Every row gives one point. The window is the flat piece filled in between its corners: a triangle in 3 columns, a solid with four corners in 4, and so on. A path goes straight from each point to the next, and from the last back to the first. List the points from which the path goes on through the window.
(in the rows, 128 means zero)

Window:
[[67,150,78,116],
[234,146,158,124],
[66,93,42,120],
[155,118,173,135]]
Path:
(1): [133,128,140,166]
(2): [158,117,155,204]
(3): [146,121,170,86]
(4): [219,135,153,77]
(5): [212,154,144,205]
(6): [186,122,142,170]
(7): [188,97,161,61]
(8): [106,116,74,48]
(9): [98,145,70,141]
(10): [164,156,155,158]
(11): [148,123,187,51]
(12): [82,138,100,63]
(13): [80,155,72,175]
(14): [129,132,118,184]
(15): [124,95,141,52]
(16): [141,116,154,91]
Through the window after points: 2, 4, 12, 14, 16

Window:
[[119,154,69,138,171,108],
[117,153,92,188,107,121],
[149,84,178,132,126,113],
[233,63,176,105,85,126],
[158,129,72,199,177,96],
[89,7,115,80,110,133]]
Path:
(1): [185,107,128,143,132,192]
(2): [171,109,105,142,103,97]
(3): [156,121,99,117,126,71]
(4): [152,116,114,141,152,154]
(5): [98,34,124,102,125,185]
(6): [115,23,111,82,98,46]
(7): [156,145,101,173,124,44]
(8): [171,146,102,180,165,149]
Through the window after points: 3, 5

Window:
[[153,129,119,94,89,136,151,66,130],
[187,136,7,90,85,121,185,101,116],
[91,192,131,101,136,92,99,149,135],
[94,152,127,159,143,145,127,173,129],
[155,141,79,152,96,85,192,89,143],
[148,201,159,188,152,157,104,122,135],
[127,136,103,124,185,98,111,153,135],
[122,149,37,88,126,113,202,64,138],
[99,137,57,137,136,115,70,135,130]]
Path:
(1): [115,155,113,143,149,115,131,130,80]
(2): [141,148,78,129,104,97,155,92,69]
(3): [141,153,71,110,106,133,154,113,190]
(4): [119,171,96,128,121,129,125,134,179]
(5): [109,156,111,138,127,113,136,123,81]
(6): [112,154,117,146,145,107,137,113,87]
(7): [114,154,104,146,134,119,120,135,170]
(8): [115,153,83,109,123,122,137,141,179]
(9): [114,141,84,116,132,98,147,125,91]
(10): [113,151,109,132,185,86,121,128,67]
(11): [134,140,95,123,157,115,123,143,161]
(12): [128,145,86,122,137,119,131,132,167]
(13): [120,146,93,126,152,105,140,118,102]
(14): [107,159,96,120,131,95,114,121,85]
(15): [114,172,99,116,129,115,108,146,190]
(16): [123,148,103,139,131,141,133,154,166]
Through the window after points: 10, 12, 14, 16

Window:
[[118,211,214,87,24,168,236,141,200,138,87],
[114,69,172,104,31,182,64,146,159,43,90],
[246,107,85,114,142,164,141,170,64,70,116],
[159,112,195,195,76,156,156,53,102,121,104],
[107,183,146,128,158,118,59,50,132,151,104],
[129,151,199,76,112,192,127,193,43,153,132],
[79,185,35,139,148,192,146,185,142,35,142],
[152,135,173,137,124,163,16,221,168,151,56],
[191,20,81,84,185,71,119,148,160,179,114],
[137,103,153,84,54,28,170,140,163,154,133],
[105,166,171,113,200,153,178,158,124,54,142]]
Path:
(1): [82,116,143,122,118,120,138,135,114,113,40]
(2): [112,156,163,116,100,164,113,154,185,114,164]
(3): [159,150,161,127,118,178,128,139,150,111,158]
(4): [103,139,145,121,115,174,156,148,96,108,21]
(5): [146,110,121,104,128,119,145,122,103,107,96]
(6): [178,90,138,113,127,152,137,117,148,129,179]
(7): [148,130,166,109,98,136,149,134,142,121,155]
(8): [83,135,139,97,134,128,178,144,72,105,16]
(9): [96,140,141,103,132,128,128,159,90,119,30]
(10): [201,130,186,135,90,161,66,197,218,136,168]
(11): [190,121,149,110,109,164,129,161,181,113,182]
(12): [117,91,133,109,86,120,166,171,94,107,69]
Through the window after points: 9

Window:
[[105,127,154,96,177,113,113,57,131,153,173,75,166,144],
[169,111,146,188,128,158,99,122,190,114,94,154,128,155],
[161,140,59,137,120,168,123,208,185,45,116,129,145,125],
[118,169,221,160,198,78,233,143,141,160,174,85,90,130],
[116,145,129,172,56,183,87,180,151,86,80,71,131,135],
[193,163,112,121,111,138,75,215,128,131,107,137,111,110],
[127,73,96,131,162,105,159,76,51,163,168,90,110,184],
[48,85,107,124,212,58,112,68,130,186,150,64,74,172],
[135,208,150,178,147,28,231,115,151,183,120,98,145,109],
[157,44,108,78,189,65,132,41,101,139,134,17,70,142],
[125,103,156,119,78,121,110,208,169,83,72,150,170,159],
[154,144,112,120,152,197,124,184,146,113,28,121,152,154],
[111,164,132,117,94,159,112,134,140,58,72,170,101,124],
[126,159,158,130,120,112,249,143,188,219,150,118,108,85]]
Path:
(1): [128,115,139,158,114,139,108,165,148,115,95,98,139,116]
(2): [132,121,133,151,160,108,162,147,117,120,94,108,143,78]
(3): [133,155,126,126,101,93,161,118,164,167,156,111,115,221]
(4): [146,166,144,109,127,103,129,116,168,120,128,111,104,202]
(5): [132,90,154,173,174,139,151,149,145,144,100,96,138,25]
(6): [120,102,150,160,155,122,105,142,120,103,114,94,133,96]
(7): [123,163,122,119,96,122,159,152,174,143,114,107,123,187]
(8): [175,200,124,136,101,120,139,149,197,145,129,102,89,210]
(9): [91,103,144,148,171,147,144,161,117,114,80,133,170,88]
(10): [92,119,170,153,175,99,143,128,120,149,129,98,127,94]
(11): [128,156,159,130,172,90,193,121,157,154,162,83,89,178]
(12): [118,189,120,77,57,137,152,127,149,88,117,94,110,234]
Through the window after points: 2, 6, 10, 12

Window:
[[103,135,104,77,174,124,154,159,205,102,79,57,150,120],
[161,145,132,202,188,98,157,124,101,210,103,100,155,171],
[206,197,119,134,190,132,103,113,39,141,101,147,23,182],
[136,128,72,156,166,88,92,96,211,78,121,135,110,74],
[177,106,130,92,154,129,143,215,213,235,121,148,130,117],
[106,197,109,69,108,147,113,80,71,225,141,85,120,115],
[53,126,157,115,124,103,210,72,132,149,183,137,146,127],
[131,144,135,153,70,205,137,89,121,198,210,122,72,135],
[187,168,162,128,127,59,194,105,105,188,104,45,126,185],
[126,186,145,173,141,136,157,150,188,159,151,131,132,56],
[157,140,101,74,144,136,90,135,204,120,169,119,209,162],
[136,170,140,126,52,185,156,122,81,148,75,164,78,145],
[103,130,211,137,154,141,42,90,86,167,140,99,189,102],
[119,106,85,95,125,101,148,222,57,149,182,172,83,134]]
Path:
(1): [164,119,119,131,163,163,128,99,130,154,143,124,131,95]
(2): [91,168,108,124,123,104,106,154,153,140,138,140,110,144]
(3): [70,176,106,107,158,75,118,167,124,171,128,133,82,171]
(4): [249,91,128,152,134,171,193,133,139,176,141,123,161,100]
(5): [152,147,81,135,168,150,157,91,97,133,158,93,129,97]
(6): [96,175,191,120,92,81,90,143,157,163,98,161,112,205]
(7): [106,154,152,155,113,97,122,137,169,166,120,133,106,164]
(8): [181,125,107,106,153,178,172,107,93,139,160,112,147,107]
(9): [184,66,122,135,187,162,152,81,130,144,149,122,150,78]
(10): [86,194,133,102,113,132,84,165,152,167,136,130,133,154]
(11): [91,153,125,109,119,105,121,107,151,178,143,119,128,145]
(12): [142,146,118,129,149,142,160,91,106,129,143,120,119,80]
(13): [179,113,129,149,144,156,167,117,110,162,148,125,120,93]
(14): [104,171,139,132,123,119,120,128,126,173,138,114,107,137]
(15): [98,154,140,123,135,104,105,143,151,163,132,107,127,161]
(16): [132,132,127,115,169,106,159,112,141,130,113,110,158,102]
Through the window after points: 11
